Every row gives one point. Examples show where two turns around zero, p and q, send a point. Where does a point land after both, in the order given? Backwards means that the second turn is done in reverse. Each puzzle has new turns, and all numbers are rounded.

Turn p:
12,12 -> 5,-16
3,25 -> 20,-15
-3,-60 -> -51,32
-12,23 -> 26,-1
Turn q:
-29,-4 -> 19,-22
2,-49 -> 40,28
23,23 -> -32,7
4,30 -> -28,-13
Where do these land?
p, then q: -3,-49 -> -1,-49
p, then q: -10,21 -> -11,21
q, then p: 12,28 -> 11,29

Turn p:
-18,6,-24,26 -> 16,12,-28,20
57,-56,15,-14 -> 9,-8,19,-79
-13,44,-6,8 -> -25,8,-16,35
-6,-11,29,2 -> 5,13,28,-3
-20,16,-14,-22 -> -5,-25,-3,26
Turn q:
-27,-21,-3,-37 -> -23,-3,-4,44
22,-39,18,2 -> 36,-13,20,22
-26,37,-52,25 -> -29,-7,-54,-40
40,-10,12,-3 -> 19,-15,35,-6
-19,-12,21,-7 -> 3,19,0,25
11,45,4,22 -> -5,20,3,-47
Where do these land?
q, then p: -17,12,22,-49 -> 2,35,13,43
p, then q: 39,-12,-14,34 -> -50,-20,6,-7
p, then q: -24,14,53,-12 -> 24,56,6,-4
q, then p: 1,11,-34,12 -> 20,-32,-3,-2
q, then p: 1,-25,-27,16 -> 22,-9,-18,-27
